Rows are points. The points of each table are mixes of a few directions, plus a little noise. Count the directions of each table, and those that both share. Where both have some left over, give the other angles between the two spaces (their principal angles), to ten degrees, smallest first.
In the rows, 128 means zero.

First, 5 rows:
[[117 143 132]
 [138 106 183]
 [125 137 100]
 [114 156  66]
 [146  98 157]]
Second:
[[ 96 110  77]
 [151 141 164]
 [142 136 150]
 [ 97 110  78]
 [150 140 163]
 [154 142 169]
 [107 116  95]]
Directions: first 2, second 1, shared 0; angles 40

First, 6 rows:
[[129 110 103  98  86 131]
 [144 155 116 176 140 137]
 [141 131 158 173 127 125]
 [121 148 138 147 121  98]
 [122 149 125 141 127 108]
 [113  75 127  33 165 169]]
Second (9 x 6):
[[113 132 146 116  94  73]
 [ 90 110 128 113  96 141]
 [ 91 127 154 105  66  53]
 [151 133 118 140 159 152]
 [142 131 121 136 148 146]
 [170 150 131 143 160 102]
 [ 88 109 130 112  92 138]
 [136 122 113 136 152 175]
 [172 138 110 151 185 171]]
Directions: first 4, second 2, shared 1; angles 50

First (10 x 8):
[[ 89 116 137 157 141 151 159  88]
 [114 179 174  87 137 152 115 123]
 [128  89 128 119 124 111  97 178]
 [ 94  86 144 145 144 141 158 119]
 [132 199 126 106 120 132  87 108]
 [176 202 135  82 124 127 127 122]
 [105  57 104 129 155 106 131 131]
 [147  98 104 177 102 119 138 144]
 [145 166 132 106 129 129 128 119]
 [152  88  95 172 106 109 139 148]]
Second (7 x 8):
[[132 173  91 130 140 100 170 140]
 [158 111 136 133 162 121 125 158]
 [107 130 129 164  83 107 171 112]
 [114 126 107 110 135 151  85 112]
 [130 117 104 119 155 142  90 131]
 [161 113 125 128 175 124 115 161]
 [ 93 126 203 111  47 151 138  83]]
Directions: first 5, second 4, shared 1; angles 30, 50, 50

First:
[[151 139 121 118 137 123 119 140 139 186 149]
 [121 129 120 148 103 139 106 120 152 174 127]
 [112 124 147 203  74 127 160 132  99  78 115]
 [163 132 130 164 144 133 155 154 106 145 152]
 [111 128 137 166  84 125 133 123 126 117 117]
 [115 136 141 111 102  99 136 125 121  99 122]
 [161 121 109 155 170 166 122 142 134 188 149]
 [113 120 124  48 176 120 118 113 129  73 111]
 [ 85 116 117  11 170 121  87  89 157  76  94]
 [146 136 133 153 120 123 144 144 117 145 143]]
Second (10 x 11):
[[114 120 129 134 141 133  22  94  78 187 125]
 [142 150 134 132 133 136 196 107 138 141 119]
 [106 112 134 129 120 117  70 155 137  98 148]
 [142 155 141 134 130 135 217 108 148 134 122]
 [119 123 137 134 125 125 108 132 135 119 135]
 [143 157 146 139 131 137 222 105 152 135 124]
 [167 137 104 120 132 141 223 118 131 139  90]
 [113 115 105 103 126 110  82 154 108 108 147]
 [125  92 128 145 115 132  59 159 141 102 114]
 [107 122 120 110 127 111  79 144 113 113 156]]
Directions: first 4, second 4, shared 0; angles 40, 60, 70, 70
